Each row is a point. Each copy is the shape, with its points in the same order, stretched, turned, moved and blurred by noise. Is it also mirrored, or only turned?

Shape (9 x 3):
[[ 19  40  15]
 [  9  -1  -2]
 [  4  20  -3]
 [ 30  29  44]
 [  2  22  20]
 [ -6 -40  -3]
 [ 20  40  -8]
 [ 20 -52 -42]
 [ 21 -31  -6]]
Copy 1:
[[ 37  23 -12]
 [ 11   1   7]
 [ 11   5 -13]
 [ 41  45  25]
 [ 13  29   2]
 [-21  -9  28]
 [ 30   1 -26]
 [ -3 -60  18]
 [  8 -15  30]]
Copy 1 is: only turned
Copy 2, 9 rows:
[[ 17  46 -19]
 [  8  -7   0]
 [  8  18   4]
 [ 10  40 -55]
 [ -5  29 -15]
 [-19 -48   9]
 [ 32  36  -2]
 [ 24 -74  25]
 [ 11 -36 -12]]
Copy 2 is: mirrored

Shape (11 x 6):
[[  7  -6   2  -1  30 -38]
 [ 22  14 -10  13  -6  29]
 [  7  33 -34 -21  31 -23]
 [ 36   4   5 -19 -27   2]
 [ 10  -6  16   0   4  49]
 [ 67  36  22  -7  11  31]
 [-56  12   9  28 -21 -46]
 [-26  17  17 -24   4 -52]
 [-35  45 -42 -15  -6 -14]
 [ -6 -17  28  -8  24 -45]
 [ -2  -1  12  -5 -12 -52]]
Copy 1 (11 x 6):
[[-36 -25   8  -2  -1 -16]
 [ 13  22 -18  14  -5  12]
 [-31  10 -25 -22  -2 -28]
 [ 22  12  11 -27 -11  32]
 [  9  -9 -24  23  14  49]
 [ 58 -11 -33 -27   5  22]
 [-45  30  52  19  43 -28]
 [-44  -4  32 -29  35  -3]
 [-38  65  -5 -12  19 -23]
 [-38 -43  27  -1  12   4]
 [-22   2  46 -18   9  -4]]
Copy 1 is: only turned
Copy 2 (11 x 6):
[[-11 -19 -18 -11  26 -34]
 [ 10   6  -8  26 -12   4]
 [-35  13 -55   5  16   4]
 [ 11  46   4   3 -11 -17]
 [ 22 -14  13   8  -9  25]
 [ 42  42 -25  31  16  14]
 [-55 -16  57  12  12 -32]
 [-45  12  22 -15  34 -16]
 [-69  23 -16  15  -5  19]
 [-10 -24  16 -21  32 -37]
 [-24  15  20 -10  17 -46]]
Copy 2 is: only turned

Shape:
[[-16 -30  19  -5   3 -29 -50  10]
 [ 44 -22   8 -14 -30  32  13   0]
 [-21  -8  34   2  21 -57  11  -1]
 [ 21 -20 -25 -25 -19  -4   6  13]
 [ 17  41  -7 -28 -20  26  -3  -8]
 [ -6   6  20  20  23 -21 -13   2]
 [ 28  -9  36 -35 -32   1  -4  39]
 [ 42   2  -2 -41 -53  16  10  -2]
 [-12 -10   6 -37   6  11   9  13]
 [-39  -9  52  27  22  -3  -7  11]
 [-14 -11  30  -4  46 -37 -46 -10]
 [ -3  25 -12 -27 -44  12 -22 -57]
 [ -1  55 -48   1 -51  12  17  -5]
 [-21  31  -9 -11 -45  27   6 -20]]
Copy 1 (14 x 8):
[[-27 -30  -6   7 -39  15 -41  -3]
 [ 36 -15  38  26  23  56   9 -29]
 [  5 -48 -15 -26  11 -38 -52  -8]
 [ 17 -24  12  28  -4  16  31 -19]
 [-15  13  49 -17  23  27  24  -5]
 [-15 -15  -2  -5  24  -8 -44  15]
 [ 21 -39  77  18 -13  18  -4 -25]
 [ 12 -16  59  12  10  42  37 -52]
 [ 32 -19  20 -22 -19  14   2  12]
 [ 15   0   2 -20   2  -7 -83  20]
 [-36 -50 -22 -27  -5  10 -53  29]
 [-41  24   7 -39   1  51  11 -53]
 [-18  59  29   9  28 -17  40 -33]
 [ -3  51  26 -26   2  16   5 -33]]
Copy 1 is: mirrored
Copy 2:
[[-15   7  38 -12 -38 -27  -8 -29]
 [ 39 -19  41 -13  17   0  -9  43]
 [-47  19  18   2  12 -39  -3   3]
 [ 34   5  24 -18  20 -34   4   6]
 [ 29  13   8 -10  -6  15  41  34]
 [-22  30  24   4 -10  -3  -8   2]
 [ 15   1  46 -26 -21 -37  15  44]
 [ 43 -18  37  -7  14 -15  30  44]
 [  1   3   2 -46  -5 -25   3  13]
 [-40  10   6  -8 -35  -6 -34  13]
 [-47  25  38 -19 -25  -4  -1 -35]
 [ 22 -27   9  16  -4  16  44   3]
 [ 58  26 -23  31  11  -6  38  30]
 [ 29 -10 -19  11 -15   1  24  29]]
Copy 2 is: only turned
Copy 3:
[[ -2 -36 -14   0 -14 -20 -51  20]
 [ 26 -14  50  20   1  -3   2 -12]
 [-37  13 -25  24   7  -9 -15  28]
 [ 38 -22  10  15 -14 -23   7   9]
 [ 35  28  26 -19 -14  -9 -13 -15]
 [-18   1 -16   0  13   9 -18   8]
 [ 28  -1  12  42 -14  -3 -36   2]
 [ 39   3  39  20 -10 -29 -10 -19]
 [ 15   6  18   3 -35  -3  -8  31]
 [-47   7  -8   9 -17  30 -27  13]
 [-16 -17 -13 -18  13 -13 -48  41]
 [  8  17  41 -39 -23 -50 -27 -28]
 [ 28  32  -5 -13 -26 -14  20 -44]
 [  1  30  24 -18 -44 -13  -6 -31]]
Copy 3 is: only turned
Copy 4, 14 rows:
[[ 10  51  16  27  26 -21 -16  49]
 [-17 -18  26 -34  47 -15   2 -22]
 [ 25  31  43  36 -15 -40  22  31]
 [-26 -11   5 -19  -1 -27 -14  12]
 [-26  24 -13 -32  11 -17   0 -46]
 [ 35  32  13   9   7 -10  14  21]
 [-52  32  52 -31  34 -20  -6   8]
 [-50   3  22 -28  24 -22 -17 -36]
 [-22  13   7 -15  10 -50  25   2]
 [ 30  36  32  22  36 -10  52  26]
 [ 51  67   8  22  14 -45  -8  33]
 [-12  32 -18  28  22 -26 -16 -61]
 [-41 -11 -22  -6 -21  20   3 -39]
 [-34  11  -9  14  20  -4  23 -44]]
Copy 4 is: only turned
